Every row gives one point. The points of each table are mixes of a few directions, plus a little noise. Count the directions of each table, and those that both share. Where both have some left over, give the other angles between the two spaces (their principal angles), to ten degrees, smallest first.

First (4 x 3):
[[ -9 -12  -5]
 [-44 -54 -22]
 [ 39  48  20]
 [ 14  17   7]]
Second (6 x 3):
[[ 46  -1 -33]
 [-60  -3  13]
 [ 33   5  16]
 [ 19   9  52]
 [ 12  -1 -14]
 [-51  -9 -34]]
Directions: first 1, second 2, shared 0; angles 40

First, 7 rows:
[[  0  11  20 -12]
 [ -1   0   3  -7]
 [ 11  10 -15  60]
 [ -8 -25 -19 -28]
 [  0 -16 -27  14]
 [ -2  10  25 -27]
 [  2  10  14  -1]]
Second:
[[ -1   7  11 -41]
 [  0  -9  -3  59]
 [ -1   5  14  -4]
 [ -5 -15  -4  26]
 [ -1  -3 -10 -32]
 [  8  16  -8  -8]]
Directions: first 2, second 3, shared 2

First, 9 rows:
[[ 51 -20   7 -48  24  56]
 [ -1   0   0   1   0  -1]
 [-15   6  -2  14  -7 -16]
 [-22   9  -3  21  -9 -24]
 [-11   5  -1  11  -6 -13]
 [-14   6  -2  14  -6 -16]
 [-11   5  -1  11  -5 -13]
 [ -8   3  -1   8  -4 -10]
 [ 32 -13   4 -30  15  36]]
Second:
[[-16 -42  22   6  20   8]
 [  2   2  -1   5   4   2]
 [ -9 -22   4  -9   1  -5]
 [-14 -30  15  -7   3   0]
 [  7  35  -4  -3 -22   0]
 [ -9  16  33  11 -13  20]
 [ 24  25 -60 -26 -12 -33]
 [  5   8   6  19  11  11]
 [ 10   7 -16   5   8  -5]]
Directions: first 1, second 3, shared 0; angles 80

First:
[[ -3 -23 -44  24  19  29 -18  28  20]
 [  8  -5  22  18 -27 -55 -19  18 -12]
 [ 24 -21 -11   4  29  -4 -27  -9 -16]
 [-25  30  -2  24 -14 -12 -14  34  56]
 [  0  26  20 -16  -1  -4  24  -6  39]
 [-12  12 -11 -25  27  52  10 -38 -16]
 [-20  12  27 -18 -41  -5  29 -16 -42]
 [ 40 -11   2  -2  38 -20 -16  -7  23]
 [-13 -21  -2 -11 -32  19  32  -5 -52]]
Second, 8 rows:
[[ 35  29  48 -15  23 -59 -27 -30  14]
 [ -4  -3  -5   1  -2   7   3   4  -1]
 [ 32  27  45 -14  23 -55 -25 -28  13]
 [-26 -22 -37  11 -19  45  20  23 -11]
 [ 12   9  16  -4   8 -19  -9 -10   5]
 [-21 -17 -29   9 -15  36  16  19  -9]
 [  8   7  12  -4   6 -14  -6  -7   4]
 [-35 -29 -48  14 -25  60  27  31 -14]]
Directions: first 5, second 1, shared 1

First (11 x 11):
[[ 43  39 -18 -29  12  17  16  25 -44  20   3]
 [ -9  10  18  14  13 -11 -23 -14  34  10  -5]
 [-56  -7  10  13  20 -33  27 -21  24  -1  -2]
 [ -2  33  -2 -27  10  24  29  21 -21  33   8]
 [ 19 -17  10  15 -35  20 -32  11  14 -10   6]
 [ 32  24 -16 -37  31  16 -20  -4 -22  11 -14]
 [ -5  11 -12 -34  20  13  17   4 -23   7  -6]
 [  5 -38 -12  39 -30  -3 -19 -33  -6  -6   8]
 [ -2 -49   2  21 -42   4 -12   3   6 -34   6]
 [-22 -14  17  12  -4 -16  -1   1  30 -18  -3]
 [ -4   5   5  13   4 -28  17   7   8 -14  -1]]
Second:
[[ -9 -15  10   2   3  -2   0  -6   0  -9  -2]
 [-23 -25   8   7  14  -7  -6  -9  -6 -25  -3]
 [-15  21   7  38   2  12 -20  25  -7   4  19]
 [ 28 -53  55 -47 -33  -8  42 -39  31  16 -16]
 [ 17  31  18  19 -22  19  -3  24   9  36  20]
 [-10 -16   6   0   6  -5   0  -8  -2 -13  -4]
 [ -7  14 -45  -5  21  -7  -9   2 -15 -18  -8]
 [ 18  43 -60 -14   9   0  -4  12 -12   7  -6]]
Directions: first 6, second 3, shared 1; angles 40, 80

First:
[[ 10  -8  47   4   3   6  20  45  -8  45  -8 -15]
 [  0 -10 -10  14 -22  13  -1 -33   3 -14   4   2]
 [  3  -6  10   6  -7   7   6   2  -1   8  -1  -4]
 [ -1 -10 -13  14 -22  13  -2 -37   4 -18   4   3]
 [ -4  13  -8 -15  20 -15  -7  14   0  -4   0   4]
 [ -7  17 -22 -18  22 -19 -14   4   2 -16   2   8]
 [ -6  11 -20 -10  12 -12 -11  -5   2 -16   2   7]
 [  4  -7  16   6  -5   7   8   9  -2  14  -2  -5]]
Second, 11 rows:
[[  4  -9   0 -19  -1  -3  11 -22 -17   2  -4 -14]
 [ -8  -1   7   6  -8  -3 -15   7  14   2 -18  -9]
 [  0   8  -2 -10   1  11  11 -13 -13   4  12  -2]
 [ -5  -2  -7   8   2  17  -9  14  13  17   4  10]
 [-12   9   8  10   6   7   5  -1  -7   2  16 -14]
 [-10  18  17   5 -15  -7 -13  -3   8  -9 -17 -17]
 [ 20 -30   9 -10   6 -60   3  -6 -12 -29 -20 -22]
 [  6  10  -4  -3   0   3   2   0  -1   1  13   8]
 [  2 -27 -22  14  17  15  20  15   2 -10  -1  47]
 [  5   1 -15  -4   2  26 -20  18  18  44  21   7]
 [ -2  24   9   2 -10  -6   5  -8  -4 -25  -5   4]]
Directions: first 2, second 6, shared 0; angles 60, 60

First, 9 rows:
[[ -5  12   5  -5  10   1   2 -22   3   5  -3  -5 -14   8]
 [ 16  -1 -19   3   1 -16  -6   5  17   5 -31  -4   5  19]
 [ 12  -8  24  -4 -13  13 -16  12  -6 -11  16  -5   4 -14]
 [-19  10  -3  15   1  -6  14 -17  -2   9  -5   6 -12   1]
 [  2 -12 -34  -6   8 -10  10  22   4   1  -5   8  22   5]
 [ 10  -8  11 -21   2  15 -10  13  -7 -11  23  -4  10 -10]
 [-14  -3 -17  25  -9 -13  16   6  -1   8 -10  13   3  -2]
 [-21  11   1  21  -3  -6  14 -19  -3  10  -6   6 -15   0]
 [ 20  -1  32 -28   2  21 -25  -1  -4 -15  21 -16  -2  -6]]
Second (11 x 14):
[[ -9  -8 -31  10   1 -13  17  16   1   5  -8  13  15   1]
 [ -3  -3 -12   4   0  -5   6   6   0   2  -3   5   6   0]
 [ 13  13  47 -16  -2  20 -25 -25   0  -8  12 -21 -23  -2]
 [ 17  16  60 -20  -2  25 -32 -32  -1 -11  15 -26 -30  -3]
 [ -3  -3 -11   4   1  -5   6   6   0   2  -3   5   6   1]
 [ -8  -8 -30  10   1 -12  16  16   1   5  -7  13  14   1]
 [ -2  -2  -9   3   0  -4   5   5   0   1  -3   4   5   0]
 [  9   8  30 -10  -1  12 -16 -16   0  -5   7 -13 -14  -1]
 [ -6  -5 -21   7   1  -9  11  11   0   3  -5   9  11   1]
 [ -8  -7 -25   9   1 -11  14  14   1   5  -6  11  13   1]
 [  1   1   3  -1   0   1  -2  -2   0   0   1  -2  -2   0]]
Directions: first 4, second 1, shared 1

First, 10 rows:
[[  2 -23  -3 -17   8  26   3  -6   6   0  -5  13   6  14  -8   2  -5 -11
    9 -16]
 [  7 -50   0 -39  21  60   3 -17  21  -2  -8  20  14  28 -17   7   4 -25
   17 -21]
 [-32  36   9  25 -38 -60  10  -8  -9   4 -11   5   5 -26   8  -1  16   6
  -16  36]
 [  5  38  -2  32  -7 -40  -7  21 -18   1  13 -24 -17 -21  15  -6  -8  24
  -13  10]
 [-11  23  -6  20 -20 -33   7   5 -16   4  -8   8  -7 -11   3  -6 -18   4
   -4  -3]
 [ 17 -36  -3 -26  26  50  -3  -3  13  -3   3   3   3  22  -9   4  -2 -11
   13 -22]
 [ -7  20   4  14 -12 -27  -1   2  -5   0   2  -8  -2 -14   7   0   7   9
   -9  15]
 [ 20 -33   7 -28  30  50 -12  -5  22  -7  13 -14   7  16  -3   9  23  -5
    6  -1]
 [-21  15   1  11 -24 -30  11  -7  -7   5 -13  16   4 -10   0  -2  -2  -2
   -4   9]
 [ 20   6  -7   8  15   4  -9  18  -7  -3  15 -19 -14   0   5  -4 -14  12
   -1 -11]]
Second:
[[ -4 -14 -21   9 -14 -26   7 -17  -3   5 -20  47   0  -5  -3 -10 -20 -16
    6  -4]
 [  7 -22  -4  -8   7   8  -4 -12  13  -1  -2  14   5   2  -1   1   9  -9
    3   6]
 [-13  43  16  -1  -2  28  11  40 -30   1   7 -50 -10  17  -8   4 -33  19
    3 -45]
 [ -2 -28  -7 -14   1  13   5 -18  11   1 -14  32   9  10  -9   0  -2 -19
    9  -6]
 [ 16  31   7  21   9 -20 -16  23  -7  -4  27 -46 -15 -18  18   0  12  29
  -15  20]
 [ -8 -14  -6   4 -14 -28   1 -25  12   2 -12  34   9 -12   2  -2  17 -12
   -3  28]
 [ 20 -24 -22  10   6 -21 -10 -14   9   0  -2  32  -5 -11   6  -9  -2  -8
    1  12]
 [ 16   7   1  10  10 -10 -13   8   2  -3  16 -21  -7 -11  12   0  13  13
   -9  16]
 [-31  21  36 -31  -4  55  19  16  -7  -1  -2 -42  15  28 -17  17   5   3
    6 -28]]
Directions: first 3, second 4, shared 3

First, 11 rows:
[[ 21   7  -5 -15 -18  10  11   3 -10   7  12  -2   5   0 -23  -1   7   0
   -1   2  -4  14   9   0]
 [ 18 -13  -7  -5   1   3  -5  16  -1  10 -35  11  -8   4  13  17   2   5
   -5  13   9  -4 -19  14]
 [-24  10   6   5  13 -14  -7 -15   4 -27 -12   4 -10  -2  24   2  -7  17
   -4  -1  -6 -14 -12 -12]
 [ -2   2  -4   0  -3  11  -4 -11   4 -13   1  12  -5 -11  13  -1 -11   2
   -5  -2  -8 -11 -10  -6]
 [  9  10  -1 -12 -13   0  13  -2 -10   0  22 -12   5   7 -21  -3   6   1
    0  -5 -13  18  18  -9]
 [ 10   5   2  -3 -10  13   1   4   1  13  18   8  11  -6 -25  -7   2 -14
    2  -1  13   6   5  12]
 [-20  -4  10   8  15 -26   6  10   2   5  16 -25   6  29  -5   1   5  -7
    5 -13  -4  15  22  -4]
 [ -2  10   4   8  -4  12  -6 -12   3   3   4  12   7 -28 -12 -17   3  -4
    8   6  20 -12  -5   7]
 [  8 -31  -7  21   7  -3   1  10  -2  35 -24 -23   4 -11   3 -10  16  -9
   19  13  15  -4   8   9]
 [ -5  15   4  -7  -2  -5   3  -9  -4 -15   5   1  -2   1  -3  -1   1  11
   -3  -1  -7   3   1  -9]
 [-13 -11  -2   2  13  -1 -11   5  14 -18  -9  14 -13  17  36  20 -23  -2
  -16 -10 -15 -11 -18  -2]]
Second:
[[  0   0   0   0   0  -1   0   0   0   0   0  -1   0   1   0   0   1   0
    0   0   0   0   1  -1]
 [ -4  -3   1   3   4 -13   7   2  -6   4   0 -19   1   8  -3  -2   9   4
    6  -1  -4   8  12  -6]
 [  1   1   0   0  -1   2  -1   0   1  -1   0   3   0  -1   0   0  -1  -1
   -1   0   1  -1  -2   1]
 [-11  -9   5   8  11 -40  19   5 -17  13  -2 -56   4  23  -9  -7  26  12
   17  -1 -12  24  36 -18]
 [ -5  -3   2   3   4 -16   8   2  -7   5   0 -23   1  10  -4  -3  11   5
    7  -1  -5  10  15  -7]
 [  5   5  -2  -4  -5  20 -10  -3   9  -7   1  28  -2 -12   5   3 -13  -6
   -9   1   6 -13 -18   9]
 [  2   2  -1  -2  -3   9  -4  -1   4  -3   0  12  -1  -5   2   2  -6  -3
   -4   0   3  -5  -8   4]
 [ -6  -5   3   4   6 -23  11   3 -10   8  -1 -32   2  13  -5  -4  15   7
   10   0  -7  14  21 -10]
 [ 12   9  -5  -9 -11  43 -21  -5  18 -14   2  60  -4 -25  10   7 -28 -12
  -19   2  13 -26 -39  19]
 [  7   6  -3  -5  -7  25 -12  -3  11  -8   1  35  -2 -15   6   4 -16  -8
  -11   1   8 -15 -23  11]
 [ -2  -1   1   1   1  -5   3   1  -2   2   0  -7   0   3  -1  -1   3   2
    2   0  -1   4   5  -3]]
Directions: first 6, second 1, shared 1

First:
[[ 10   2   4  -1   7   1  -4  -9  16  16  14  10  33  -4  -1 -10 -12  16
   -9  -6   1 -19   2  23 -26  -4   0  -8  -5   3  -7  16]
 [  4  -2   1 -10 -29  -4  13  13 -25 -37 -20 -24 -32  10  19   9  -4 -46
   15  12   7  32  -3 -34  28 -16 -17  11 -13   8  -5 -27]
 [-30  -2  19  18   4   5   4  14   4 -11   3  45 -22   3 -19  -3  -9 -10
   34 -44  19 -23 -25  -7 -22  40 -19 -44  -3  37 -25   0]
 [-11  -8 -18  -6  -3  -7  -1   7 -24 -12 -15 -30 -55   2  -5  12  30 -10
    8  16 -10  26   1 -30  52   6   8  25  17 -23  20 -29]
 [ -5  -1   8   4  -3   3   5   6   0  -4   5  13  -6   0  -2  -9 -15  -9
   17 -24  16 -19 -11   1 -14   7 -16 -19  -7  25 -18  -1]
 [  9  13   8   7   3   5  -1 -10  15   6  -3  15  51   0  11   8  -6  11
  -26  18 -10  10  13  17 -28  -9  13  -1 -10  -5   7  27]
 [ 19 -11 -10 -23   9 -13 -19 -13  11  16  10 -18  13   0  -9  -1  16  22
  -13  17 -26   5  10   8  12  -5  10  19   7 -35  11  -3]
 [  4   9 -12  11  11   8   3 -10   0  25   5 -11  15 -12   7  -5   1  25
  -26  13   2 -13  13  23  -2 -16  20  18  12  -9  18  17]]
Second, 9 rows:
[[ 25 -38  -4   2 -17   1   5 -23  17  36  24  -5  44   2   6 -25 -15  13
   -3  23   3  -9  -2   8 -20  -7 -11   3 -27  -4  -3  24]
 [  6  -8  -1   1  -3   0   1  -5   4   8   6  -2   9   0   2  -6  -3   3
   -1   5   1  -2  -1   2  -5  -2  -2   1  -6  -1  -1   5]
 [-34  50   5  -3  22  -2  -6  30 -21 -48 -32   6 -58  -3  -9  32  19 -16
    4 -30  -4  11   2 -11  26  10  13  -4  35   5   4 -31]
 [-35  52   6  -3  24  -1  -7  31 -22 -50 -34   7 -60  -4  -9  33  19 -17
    3 -31  -5  11   2 -11  28  10  14  -4  37   6   5 -33]
 [  7 -11  -1   1  -5   0   1  -7   5  11   7  -1  12   1   2  -7  -4   4
    0   7   1  -3   0   2  -6  -2  -3   1  -7  -1  -1   7]
 [ 33 -49  -6   3 -22   2   7 -30  21  47  32  -7  57   3   8 -31 -18  16
   -4  29   5 -11  -3  11 -26  -9 -13   4 -35  -5  -4  31]
 [-23  34   4  -2  15  -1  -4  20 -15 -33 -22   5 -39  -2  -6  21  13 -11
    3 -20  -3   8   1  -7  18   6  10  -3  24   3   3 -21]
 [ 18 -27  -3   2 -12   1   3 -16  12  26  17  -4  31   2   5 -17 -10   9
   -2  16   1  -5  -1   5 -14  -5  -7   2 -19  -3  -3  17]
 [  1  -2   0   0  -1   0   0  -1   1   2   1  -1   2   0   1  -1  -1   1
    0   1   0   0   0   0  -1  -1   0   0  -1   0   0   1]]
Directions: first 5, second 1, shared 0; angles 40

First (10 x 32):
[[  2   5   8   2  -6  -8   4  -4  -3   3   4  -4  -1  -3   0  -3  -3   2
    5  -2  -4   3   7   0   8  -6   7   9   8   5  -2 -10]
 [ -2  10  10   3   0 -10  -4  -8  -9   9   5   0   8 -12  16   1  -1  -1
    7   4  -6  -1  11  -8   1 -13  12  16   5  -3   3  -4]
 [ -2   1  20   1 -22 -19  13 -26  -2  14  12 -15 -11   1   0  -6 -17   6
   13 -10 -14   8  21   3  24 -15  25  22  17  20  -6 -33]
 [ 15  22 -18  14  38  12 -22  56 -10 -23 -13  27  33 -20   0   5  36 -10
  -14  24  24  -6 -21 -16 -30  16 -39 -22  -7 -33  12  46]
 [-12 -15  12 -10 -25  -8  12 -40   6  17   8 -18 -19  11   6  -2 -25   6
   11 -15 -16   2  14   9  16 -12  28  17   2  19  -6 -27]
 [ -4 -20 -13  -9  -5  15   6  -4  13  -4  -6  -5 -16  19 -13   0  -5   2
   -7 -10   3  -1 -12  13  -3  13  -9 -17 -12   5  -5   3]
 [ -6 -16   1  -8 -14   3  11 -17  10   4   1 -10 -19  16  -9  -2 -13   4
    0 -13  -6   3   0  12  10   3   6  -2  -3  14  -7 -14]
 [  6  -7  -4   0  -6   4  11   7   8  -8  -2  -5 -13  14 -24  -5  -2   3
   -5  -8   4   7  -5  12   8  11 -10 -13   3  10  -7  -8]
 [ -7   5 -25  -3  38  22 -33  25  -7  -8 -14  28  33 -19  34  15  26 -13
  -12  23  16 -20 -24 -20 -47   6 -22 -15 -31 -43  16  60]
 [ 11  15  11  11  -1 -13   3  11  -7  -2   5   0   5  -9  -8  -5   4   1
    4   4   0   8   9  -4  12  -4   1   7  17   5  -1 -12]]
Second, 8 rows:
[[  4  -7 -31 -16  22  -5 -25  19  10  -2  17  13   1 -16  -7   4  24 -14
    4  -9   1  11 -24 -14  -6  21  11 -11  -2 -12   8  28]
 [  3  14 -12   5  27   7 -21  29  -9  -9  -7  19  27 -19  14   6  22  -8
   -6  18  13  -9 -13 -16 -24   4 -18  -8  -9 -27  10  35]
 [  9   7  27  20 -26   2  36  -3  -2  -8 -13 -18 -13  25 -26 -12 -19  16
   -5   2   2   4  21  23  22  -7 -18  -2  17  26 -14 -40]
 [  4   4  11   5 -10  -9   9  -5  -1   3   5  -7  -5   1  -7  -4  -6   3
    4  -4  -6   6  10   3  14  -5   6   7  12  11  -4 -18]
 [ -2   9  22   9 -14  -7  10 -16  -8   8  -1  -8   3   0  10  -3 -13   7
    5   5  -5  -3  20   2   8 -18   7  17   8   6  -2 -20]
 [-11 -13  11  -3 -20   3  16 -28   5   8  -4 -14 -16  18   0  -1 -21   8
    2  -8  -7  -3   9  13  10  -8   8   5  -3  15  -8 -20]
 [-10 -15 -41 -22  34  19 -35  15   9  -4   0  21  12 -11  19  14  25 -16
   -8   2   9  -9 -36 -15 -36  21  -5 -20 -32 -32  13  57]
 [  0   2  14   4 -13  -7  10 -11  -1   5   3  -8  -6   3  -3  -5 -10   5
    5  -3  -7   4  12   4  14  -8   9  10  11  12  -4 -20]]
Directions: first 3, second 4, shared 3

First, 10 rows:
[[ -2   0  10  -1   6  -8   5 -12   0  10   2  -4   0  -6  -2  -3  -5   1
  -17  -2   9   1  -1   5  -1   5  -7   2   2  -3   1  -7]
 [ -6   1   3  -7   6  -3  -3   4 -10  -1   0  -2   3   6  -5   1  -9   6
    9  -5  18  -9   2   7  -2  10   0  -3  16   5   4   3]
 [ -2   1  -7   0  -5   3  -5   7  -3  -5   0   1   6   7  -3   0  -3  -2
   19  -1   6  -9   0   1   0   4   7  -1   7   6   0   5]
 [  2   0  -5   1  -3   5  -2   7   1  -7  -1   3  -2   2   3   3   5   0
    6   2 -10   4   1  -4   1  -6   3  -2  -4   1  -1   4]
 [  1   0  -6   0  -3   5  -3   8   0  -8  -1   3  -1   3   2   3   4   1
    9   1  -8   2   1  -4   1  -4   4  -2  -2   1   0   4]
 [  8  -3  20   6  10  -9  16 -29  14  20   2  -4 -13 -23   9  -4   8   1
  -60   4 -19  26  -3  -3   2  -9 -20   6 -25 -19  -3 -17]
 [  1  -1   1   0   1   1   2  -1   2   0   0   1  -3  -2   3   1   3   1
   -7   1  -7   6   0  -2   0  -4  -2   0  -5  -3   0  -1]
 [ -2   0  -4   5  -7  -3   0  -6   2   9   1  -4   9   0  -5  -5  -4  -9
    7   0  12 -12  -4   3   0   7   5   5   3   4  -3  -3]
 [ -4   1  -5   0  -5  -2  -4   2  -4   3   1  -3   9   5  -6  -3  -7  -4
   17  -3  17 -15  -2   5  -2  10   7   1  11   7   0   1]
 [  3   0 -10  -3  -2  12  -5  19  -3 -20  -3   8  -6   8   5   8   9   6
   16   3 -19   8   5  -8   1 -12   4  -7  -3   2   2  11]]
Second:
[[  0  -1  16  -7  15  -5   6  -8  -3   3   1  -1 -10  -7   3   2  -1  11
  -29  -2  -3  14   4   2   0  -1 -15  -2  -2  -9   3  -5]
 [  5  -1   0   5  -1   1   4  -6   8   3   0   1  -5  -7   5  -1   7  -3
  -15   3 -15  11  -1  -5   2  -8  -3   3 -14  -6  -2  -3]
 [ -4   0  16 -11  17  -6   2  -3  -9  -1   1  -1  -8  -2   0   4  -6  15
  -18  -4   7   8   6   6  -2   3 -14  -5   9  -4   6  -2]
 [  0   0   2   1   0  -3   2  -6   1   5   1  -2   1  -2  -1  -2  -2  -2
   -5   0   4  -1  -2   2  -1   3  -1   2   0  -1  -1  -3]
 [ -3   0   8 -10  12  -1   0   4  -9  -6   0   1  -6   2   0   4  -3  13
   -6  -3   3   5   5   3  -1   1  -8  -5   8  -1   5   2]
 [ -4   1  -3   7  -9  -8   0 -13   2  18   2  -9  15  -1  -9 -10 -11 -14
   10  -2  27 -22  -8   8  -2  16   8   8   8   6  -3  -7]
 [  3   0 -10  -2  -2  12  -5  19  -2 -20  -3   8  -6   7   6   8   9   6
   15   2 -21   9   5  -9   1 -13   4  -7  -5   1   2  11]
 [ -1   1 -19   6 -17   6  -8  12   1  -5  -1   1  11  10  -4  -2   0 -12
   36   1   5 -17  -4  -2   0   3  18   2   4  11  -2   7]
 [  7   0 -17  12 -18   8  -2   5  11  -3  -1   3   4   1   3  -2  10 -14
   16   6 -17  -1  -5 -10   2  -9  13   4 -14   2  -5   3]
 [ -3   0   5  -1   3  -5   1  -5  -2   6   1  -3   2  -1  -3  -2  -5   1
   -4  -2  10  -4   0   4  -1   6  -2   1   5   0   0  -3]]
Directions: first 3, second 3, shared 3
